Each row is a point. To make a cloud, some directions were put in groups of two or more. Within a group, all points are equally far from the middle, so they leave a hole (a ring in 2 directions, a hollow ball in 3). The other directions are filled evenly. Then the cloud was stretched, turned, moved and blurred a little. Count the holes, and give their numbers of directions, smallest first.

Cloud:
[[-0.30 -0.52]
 [-0.54 -0.09]
 [ 0.69 -0.39]
 [-0.33 -0.51]
 [-0.07 -0.63]
 [-0.39  0.29]
 [ 0.78 -0.20]
 [ 0.07 -0.65]
 [-0.30  0.37]
 [-0.52  0.06]
 [-0.33 -0.51]
 [-0.31  0.37]
 [ 0.62  0.36]]
Holes: 1 (2)

Cloud (13 x 2):
[[-0.63 -0.31]
 [ 0.37  0.43]
 [ 0.35  0.44]
 [ 0.27 -0.65]
 [ 0.38 -0.58]
 [ 0.15 -0.70]
 [ 0.42  0.38]
 [ 0.23  0.51]
 [-0.23  0.53]
 [ 0.53  0.23]
 [ 0.58  0.14]
 [ 0.55  0.19]
 [-0.49  0.37]]
Holes: 1 (2)

Cloud, 14 rows:
[[ 0.50  0.42]
 [-0.17 -0.55]
 [-0.53  0.33]
 [-0.11 -0.58]
 [ 0.49  0.42]
 [-0.11 -0.58]
 [ 0.52 -0.37]
 [ 0.54  0.34]
 [ 0.06 -0.61]
 [-0.52  0.33]
 [ 0.61  0.09]
 [-0.59  0.15]
 [ 0.34 -0.53]
 [ 0.28 -0.56]]
Holes: 1 (2)

Cloud, 22 rows:
[[ 0.15 -0.42  0.56]
 [ 0.33  0.16  0.65]
 [-0.58  0.61  0.13]
 [ 0.21  0.40 -0.61]
 [ 0.52 -0.44  0.27]
 [ 0.66 -0.36 -0.13]
 [ 0.52  0.15  0.52]
 [ 0.03 -0.03 -0.71]
 [ 0.57  0.53  0.15]
 [-0.22 -0.08  0.71]
 [ 0.49  0.07 -0.58]
 [ 0.35  0.39  0.57]
 [ 0.53  0.18  0.50]
 [-0.54  0.41  0.50]
 [ 0.04 -0.44 -0.56]
 [ 0.37 -0.58  0.25]
 [ 0.64  0.16 -0.42]
 [-0.59  0.00  0.52]
 [-0.70  0.10 -0.22]
 [-0.60 -0.18 -0.32]
 [-0.45 -0.34 -0.41]
 [ 0.73  0.28 -0.05]]
Holes: 1 (3)

Cloud, 22 rows:
[[ 0.07  0.13  0.71]
 [ 0.23 -0.59 -0.41]
 [-0.21 -0.10  0.05]
 [-0.18 -0.73 -0.43]
 [-0.84 -0.27  0.83]
 [-0.82 -0.16  0.23]
 [-0.12  0.17  0.73]
 [-0.34  0.19  0.50]
 [-0.06  0.50  0.26]
 [-0.33  0.07  0.77]
 [ 0.46 -0.01  0.49]
 [-0.39 -0.29  0.18]
 [ 0.39 -0.34  0.40]
 [-0.16  0.50 -0.06]
 [-0.64 -0.42  0.88]
 [-0.44 -0.24  0.51]
 [-0.01  0.44  0.59]
 [-0.60 -0.25 -0.33]
 [-0.12 -0.54  0.21]
 [-0.51 -0.03 -0.27]
 [-0.42 -0.04  0.29]
 [-0.73 -0.33  0.78]]
Holes: 0

Cloud:
[[-0.35  0.13  0.40 -0.20]
 [-0.33 -0.10  0.98 -0.13]
 [ 0.40 -0.07 -0.20 -0.75]
 [-0.30  0.08  0.43 -0.24]
 [ 0.61 -0.15 -0.05 -0.41]
 [ 0.12  0.53  1.03 -0.01]
 [-0.57 -0.69  0.74 -0.48]
 [-0.64 -0.24 -0.70 -0.02]
 [ 0.01  0.38  0.25  0.33]
 [-0.22  0.16  0.68  0.38]
 [ 0.46  0.17  0.16  0.44]
 [ 0.13 -0.66 -0.11 -0.33]
 [ 0.02 -0.03 -0.31 -0.40]
 [-0.25 -0.89 -0.19 -0.33]
 [-0.11  0.16 -0.02  0.02]
 [ 0.02 -1.01  0.06 -0.06]
 [ 0.03 -0.13  1.01  0.03]
 [-0.22  0.55  0.17  0.19]
 [-0.35  0.22  0.33 -0.65]
 [-0.31 -0.73  0.66 -0.06]
 [-0.72  0.26 -0.14 -0.56]
 [-0.81 -0.05  0.13  0.28]
 [ 0.13 -0.30  0.15 -0.88]
 [ 0.08 -0.83  0.58 -0.10]
 [-0.26  0.00  0.57  0.49]
 [-0.73 -0.18 -0.22  0.02]
 [-0.72  0.42  0.16  0.74]
 [-0.01 -0.48  0.34 -0.19]
 [-0.09 -0.02 -0.21  0.14]
 [-0.51 -0.38  1.16  0.36]]
Holes: 0

Cloud:
[[-0.36  0.28  0.55 -0.82]
 [-0.11  0.19  0.40  0.41]
 [ 0.44 -0.13  0.41 -0.06]
 [-0.01 -0.21  0.81 -0.35]
 [ 0.44  0.09 -0.64 -0.44]
 [-0.28 -0.22  0.41 -0.19]
 [-0.25  0.59  0.28 -0.82]
 [-0.51 -0.30 -0.39 -0.35]
 [-0.24 -0.23  0.42 -1.04]
 [ 0.57  0.29  0.08 -0.83]
 [ 0.65 -0.02  0.82  0.21]
 [-0.26  0.16  0.80  0.12]
 [ 0.01  0.05  0.25 -0.32]
 [ 0.39  0.01  0.43 -0.70]
 [-0.37  0.19  0.51  0.07]
 [-0.12 -0.16  0.53 -0.41]
 [ 0.70  0.19  0.10 -0.12]
 [ 0.50 -0.32  0.53 -0.03]
 [ 0.18 -0.33  0.64 -0.23]
 [-0.65  0.12 -0.09 -0.42]
 [-0.30  0.20 -0.60 -0.35]
 [-0.36 -0.84  0.01 -0.17]
 [ 0.13 -0.41  0.87 -0.61]
 [-0.34 -0.37  0.94 -0.16]
 [-0.62 -0.32 -0.33  0.04]
 [-0.60  0.37 -0.03 -0.08]
 [ 0.17 -0.39 -0.72 -0.34]
 [-0.54 -0.09 -0.63 -0.29]
 [-0.78 -0.49 -0.12 -0.10]
 [-0.25 -0.43  0.49 -0.82]]
Holes: 0

Cloud:
[[ 0.34  0.03 -0.75 -0.72 -0.25 -0.22]
 [ 0.85  0.58 -0.54 -0.36 -0.31  0.61]
 [ 0.12 -0.04 -0.64 -0.70  0.50 -0.55]
 [ 0.60 -0.31  0.25 -0.08 -0.08 -0.61]
 [-0.04 -0.06 -0.15  0.91  0.01 -0.39]
 [ 0.40 -0.26 -0.68 -0.58 -0.45 -0.38]
 [ 0.41 -0.04  0.35 -0.60 -0.48 -0.09]
 [ 0.10  0.28 -0.28 -0.55 -0.63 -0.52]
 [-0.36 -0.29 -0.05  0.16 -0.75  0.22]
 [ 0.31 -0.67 -0.24 -0.40 -0.68 -0.10]
 [ 0.50  0.46 -0.88 -0.77 -0.67  0.43]
 [ 0.57 -0.34 -0.26 -0.17  0.71 -0.30]
 [-0.16 -0.88  0.24 -0.15 -0.54  0.45]
 [-0.08 -0.26 -0.24  0.31  0.38  0.69]
 [-0.18 -0.78 -0.54 -0.21 -0.39  0.32]
 [-0.57  0.02 -0.28 -0.20 -0.28 -0.41]
 [ 0.09 -0.94 -0.09 -0.83 -0.22  0.26]
 [ 0.14  0.25  0.01 -0.15  0.99 -0.64]
 [-0.37  0.06  0.38  0.16  0.66 -0.04]
 [-0.50 -0.30  0.58  0.14  0.34  0.14]
 [ 0.27 -0.77 -0.14  0.24 -0.47 -0.85]
 [-0.75 -0.48 -0.33 -0.35  0.05  0.30]
 [-0.50 -0.20 -0.54  0.32 -0.47 -0.63]
 [-0.03  0.44  0.10 -0.59  0.61  0.77]
 [-0.38 -0.36  0.12  0.30 -0.46 -0.01]
 [ 0.54 -0.53  0.03  0.47  0.16 -0.49]
 [-0.51 -0.25 -0.74 -0.07  0.01  0.35]
 [-0.44  0.29 -0.59 -0.50  0.13  0.62]
 [ 0.43 -0.23 -0.44  0.46 -0.01  0.45]
 [-0.28  0.03  0.25  0.40  0.02 -0.01]
 [-0.30  0.33 -0.32 -0.40 -0.60 -0.22]
 [-0.38 -0.15 -0.86  0.01 -0.47  0.41]
 [-0.48  0.18 -0.38 -0.68  0.50  0.64]
 [ 0.58 -0.45  0.24  0.00 -0.34 -0.29]
 [-0.57 -0.20  0.22 -0.38  0.34 -0.91]
 [-0.20 -0.61 -0.51  0.02 -0.70  0.12]
 [-0.16  0.46 -0.18 -0.28  0.63  0.42]
 [ 0.88  0.40 -0.35  0.05 -0.06 -0.25]
 [ 0.02 -0.47 -0.57  0.20  0.40  0.46]
 [ 0.37 -0.51 -0.54 -0.24  0.18  0.69]
 [-0.52  0.12 -0.51 -0.61  0.37  0.24]
 [ 0.13 -0.67  0.11  0.34  0.54  0.22]
 [-0.02  0.36  0.39 -0.13  0.28 -0.22]
 [ 0.49  0.62 -0.72 -0.37  0.06  0.05]
 [ 0.58 -0.41  0.25 -0.07 -0.36 -0.33]
 [ 0.20 -0.50  0.05  0.45  0.25  0.30]
 [-0.02  0.80 -0.98 -0.22 -0.22  0.19]
 [-0.05 -0.99  0.42 -0.34 -0.42  0.52]
 [-0.46  0.11 -0.89  0.08  0.25 -0.12]
 [-0.72 -0.35 -0.17  0.05  0.10 -0.85]
 [ 0.01 -0.68  0.31  0.40  0.39  0.16]
 [ 0.07 -0.12  0.71 -0.92 -0.10  0.20]
 [ 0.61  0.59  0.20 -0.30 -0.55  0.23]
 [ 0.64 -0.37  0.15  0.12 -0.35 -0.46]
 [-0.04 -0.22 -0.83  0.39  0.14  0.30]]
Holes: 2 (2, 2)

Cloud:
[[-0.47  0.07  1.00  0.02 -0.18 -0.03]
 [-0.02  0.17 -0.77  0.36  0.02  0.70]
 [-0.48  0.20  0.05 -0.29 -0.63 -0.42]
 [-0.96 -0.65  0.09  0.33 -0.34  0.02]
 [ 0.32 -0.37 -0.65  0.59  0.08 -0.40]
 [ 0.23  0.74  0.29  0.78 -0.70  0.30]
 [-0.17  0.50  0.22 -0.07 -0.33  0.15]
 [-0.09 -0.66 -0.12 -0.96 -0.19  0.10]
 [-0.40 -0.98  0.39  0.20 -0.21  0.23]
 [ 0.30  0.24 -0.27 -0.37  0.29 -0.31]
 [-0.31  0.65 -0.08  0.31 -0.12  0.52]
 [ 0.28 -0.39  0.00  0.31 -0.50  0.07]
 [ 0.65  0.01 -0.07  0.56  0.31  0.14]
 [ 0.20  0.58 -0.01  0.62  0.05  0.47]
 [ 0.02  0.07 -0.16  0.05 -0.48 -0.20]
 [-0.62  0.41 -0.09 -0.35 -0.55 -0.53]
 [-0.16  0.93 -0.15 -0.79 -0.43  0.10]
 [ 0.12 -0.20 -0.02  0.20  0.89 -0.29]
 [-0.28 -0.05 -0.64 -0.23  0.10  0.19]
 [-0.20  0.41  0.68  0.60 -0.24 -0.41]
 [ 0.01 -0.08 -0.64  0.15  0.37 -0.15]
 [ 0.30 -0.37  0.04 -0.58 -0.34 -0.82]
 [-0.68 -0.03 -0.02 -0.58  0.60 -0.23]
 [-0.34  0.50  0.63  0.03  0.25  0.78]
 [ 0.34 -0.94 -0.57 -0.38 -0.08 -0.01]
 [ 0.18  0.24 -0.16  0.27 -0.25 -0.91]
 [ 0.00 -0.32  0.41 -0.17  0.08  0.29]
 [-0.60 -0.12  0.37  0.04 -1.30  0.20]
 [ 0.10 -0.55 -0.70 -0.50 -0.19  0.42]
 [-0.41  0.56  0.44  0.29 -0.17 -0.40]
 [-0.46 -0.37 -0.27 -0.09 -0.86  0.06]
 [-0.55  0.20  0.64  0.20  0.10 -0.65]
 [-0.75  0.03 -0.33 -0.12 -0.55 -0.23]
 [-0.11 -0.27  0.65  0.62 -0.51 -0.10]
 [-0.07 -0.27  0.09 -0.07 -0.91 -0.09]
 [ 0.73 -0.68  0.02  0.29  0.21  0.13]
 [-0.85 -0.49  0.49 -0.17 -0.92 -0.14]
 [ 0.11  0.34  0.63 -0.31 -0.49 -0.40]
 [ 0.18  0.57  0.33  0.55  0.32  0.44]
 [ 0.14 -0.81  0.44  0.56 -0.11  0.44]
 [-0.17 -0.06  0.69  0.38 -0.68  0.28]
 [-0.01  0.39  0.23  0.31 -0.27 -0.45]
 [-0.34 -0.68 -0.05 -0.83 -0.30  0.19]
 [-0.51 -0.72  0.69  0.15  0.16  0.43]
 [ 0.20  0.28  0.46  0.29  0.29 -0.06]
 [-1.17  0.00  0.45  0.19 -0.33 -0.30]
 [-0.76 -0.30  0.89 -0.19 -0.02  0.13]
 [ 0.32 -0.26  0.64  0.25  0.44 -0.37]
 [ 0.02 -0.22 -0.72  0.72  0.45 -0.37]
 [ 0.61  0.18 -0.79 -0.05  0.36 -0.20]
 [-0.86  0.59  0.26  0.07 -0.16 -0.08]
 [ 0.58  0.15 -0.38  0.29 -0.35  0.24]
 [-0.63 -0.14  0.36  0.70 -0.60 -0.21]]
Holes: 0
